Every row gives one point. To make a cloud, some directions were put in groups of two or more. Within a group, all points are equally far from the middle, so they leave a hole (a ring in 2 directions, a hollow ball in 3). The other directions are filled evenly. Then the cloud was stretched, turned, moved and blurred a little. How many holes are there, and how many directions does each take, smallest first?

Cloud (20 x 3):
[[ 3.9  1.4  0.0]
 [-3.6  0.7 -1.1]
 [ 3.5  1.8 -0.3]
 [ 0.6  2.5 -2.5]
 [-1.9  3.0  1.1]
 [ 4.7 -1.9  3.9]
 [-1.5  2.3 -2.6]
 [ 0.9 -4.7  4.6]
 [ 4.9 -1.5  4.3]
 [ 3.1 -0.3 -5.3]
 [-1.5 -5.4  1.4]
 [-2.6 -5.7 -0.9]
 [ 3.4 -4.2  2.0]
 [-0.7  4.6  4.6]
 [-4.5 -3.0 -2.3]
 [-3.3  1.3 -0.5]
 [-4.5 -1.5 -4.3]
 [-3.5  0.9  0.1]
 [-4.3 -1.1 -2.6]
 [-2.0  3.8  5.0]]
Holes: 1 (2)

Cloud (32 x 4):
[[ 0.5  3.4  5.1 -1.8]
 [-1.7 -2.0 -2.5 -4.7]
 [ 4.4 -2.5 -3.3  0.5]
 [-2.0  1.9 -3.0 -5.5]
 [ 2.1  5.7  3.7 -3.8]
 [ 1.0  2.0  3.9  2.9]
 [ 1.3 -3.0 -2.9 -3.2]
 [ 0.9  1.3 -4.0 -3.6]
 [-4.9 -0.6  0.1 -3.3]
 [ 5.7 -1.9  0.3  2.7]
 [-5.1  2.0  0.3 -2.5]
 [ 0.7  1.5  3.3  5.0]
 [ 4.6  3.5 -0.1  2.0]
 [ 1.9 -2.6  3.7 -3.5]
 [ 0.4 -3.5 -3.5 -1.4]
 [-2.2  3.2  1.9  4.1]
 [-0.9 -1.8 -4.9  0.6]
 [-2.8 -2.3 -3.7  0.7]
 [-1.0 -1.6 -5.5  3.3]
 [ 1.2  4.0 -3.1 -1.1]
 [ 1.5  1.7  3.3  4.6]
 [-0.5  2.9 -3.4 -3.6]
 [ 2.5 -3.3  1.1 -4.8]
 [-0.3  3.4  5.8 -4.1]
 [-0.2 -4.4  2.3  4.2]
 [ 3.0 -2.5 -2.5 -3.5]
 [ 2.3 -4.1  1.4 -1.8]
 [ 2.4 -2.3  3.3 -6.2]
 [ 0.4 -3.1  3.2 -5.1]
 [ 5.6  0.8  1.0 -0.6]
 [-4.6  0.9  0.9  2.1]
 [ 5.1  0.9 -3.3  4.0]]
Holes: 1 (3)

Cloud (28 x 4):
[[ 2.7  2.3  1.8  3.2]
 [-2.2 -0.4 -4.1  2.3]
 [-5.1  3.3 -4.3  0.8]
 [-6.1 -3.3 -3.0  0.6]
 [-0.6 -0.2 -4.3 -3.8]
 [-2.8  2.4  2.7  1.5]
 [-1.9  4.8  0.0  2.5]
 [-6.5  3.8  0.7 -4.7]
 [-3.6  4.1  0.1  0.5]
 [ 0.8 -1.6  0.3 -7.6]
 [-3.0  4.3  5.0 -2.5]
 [ 0.8  0.7 -1.7 -4.9]
 [-2.9  3.8  0.4 -5.8]
 [-1.5  1.9  1.6  3.3]
 [-1.8  3.6 -2.3  2.1]
 [-2.0  0.7 -4.2  0.6]
 [ 0.9 -3.1  1.0  3.5]
 [-5.2 -2.9 -2.8 -0.7]
 [-0.7 -2.7  4.2  3.9]
 [-0.4 -1.9 -3.4 -3.4]
 [-0.4 -5.7 -3.0 -0.9]
 [ 2.4 -4.0  1.6 -2.2]
 [-4.3 -1.4  2.6 -0.4]
 [-1.4 -1.3 -1.4 -3.7]
 [-0.6 -2.4  3.4  1.7]
 [-0.6 -6.0 -1.5  2.0]
 [-6.1  5.3  1.0 -4.8]
 [-3.0  3.5 -2.2  2.8]]
Holes: 0

Cloud (47 x 6):
[[-2.7  1.0 -1.4  1.1  6.0 -2.4]
 [-2.9 -2.7  1.0 -0.7  4.2 -3.4]
 [-3.0  2.2 -0.8 -0.6  4.1  1.1]
 [-0.6 -4.0 -1.8 -0.1  3.3  5.7]
 [ 1.0  2.5 -3.1  4.5 -4.4  3.0]
 [ 2.5 -2.9  4.4 -3.9 -2.6  2.0]
 [-0.6  4.2  4.4 -1.6  0.9 -2.7]
 [-0.9  3.3  2.7  2.2 -5.2 -1.0]
 [ 1.9  1.4 -0.2 -1.7 -3.9  7.0]
 [ 1.5  0.2  2.9 -2.0 -4.1  6.0]
 [ 1.1  4.2  2.3 -3.3  2.3 -0.4]
 [ 1.4 -6.0 -1.0 -1.8  3.4  4.1]
 [ 1.2  1.2 -2.8  5.6 -4.4  4.0]
 [ 3.5  2.8  2.6  0.0  0.7 -7.5]
 [-3.1  2.1 -1.9 -0.7  4.8  0.4]
 [ 1.8 -2.0  0.2 -5.3  3.3 -1.8]
 [-1.8  1.0 -0.9  3.7  4.9 -3.6]
 [-2.6 -0.5 -5.9 -1.5  0.2  2.3]
 [ 0.9 -1.9 -6.6 -0.5  0.8  0.8]
 [ 1.5 -3.3  2.9 -5.1 -2.1  1.0]
 [ 2.6  2.2  4.2  4.9 -1.3  0.0]
 [-0.7 -1.0  3.3  2.6  1.8  5.3]
 [-1.9 -0.7 -1.9  2.2 -0.6 -8.1]
 [ 3.8 -3.3  6.2 -1.6 -1.3  2.2]
 [ 2.0  3.1  2.0  3.3 -5.6 -0.4]
 [ 0.6  1.2 -3.5  4.9  3.3 -0.6]
 [ 2.3  3.2  1.3 -0.1 -5.4 -5.2]
 [ 2.4  4.7 -4.1  0.6  0.5  3.1]
 [-2.0  3.3  2.7  2.6 -4.4 -1.2]
 [ 3.9  2.2 -0.9  6.8 -1.0  2.8]
 [ 1.1  5.5 -2.0 -1.1  3.4  0.9]
 [ 1.8  0.6  1.9 -6.0  2.5 -3.0]
 [-2.0  3.8  2.4  0.3 -5.2 -1.2]
 [ 1.0 -1.8  1.2 -3.9 -5.6 -1.0]
 [-2.7 -3.4  2.1  0.9  0.1 -5.2]
 [ 7.4  0.4 -0.9  0.7 -0.2 -1.6]
 [-1.4 -6.1  0.8 -2.1  0.8  2.8]
 [ 0.2  1.2  0.1  4.8 -6.0  3.4]
 [ 1.2 -5.3  4.4 -0.3 -1.7 -1.8]
 [ 3.3 -2.6 -2.3  2.6  0.9 -3.8]
 [ 0.3 -1.1  1.8  5.8  3.2  2.1]
 [-0.8  3.3  3.9 -1.2 -4.8 -2.5]
 [ 2.0 -1.9 -5.7  1.3  2.4 -0.5]
 [ 5.7 -2.3  1.7 -2.0  3.5 -0.1]
 [ 5.8  1.5  3.4  2.8  2.0  2.2]
 [ 0.9 -4.6 -4.1 -1.5  2.0  5.1]
 [-3.2 -1.1  0.4  1.1  4.9 -4.6]]
Holes: 2 (2, 3)
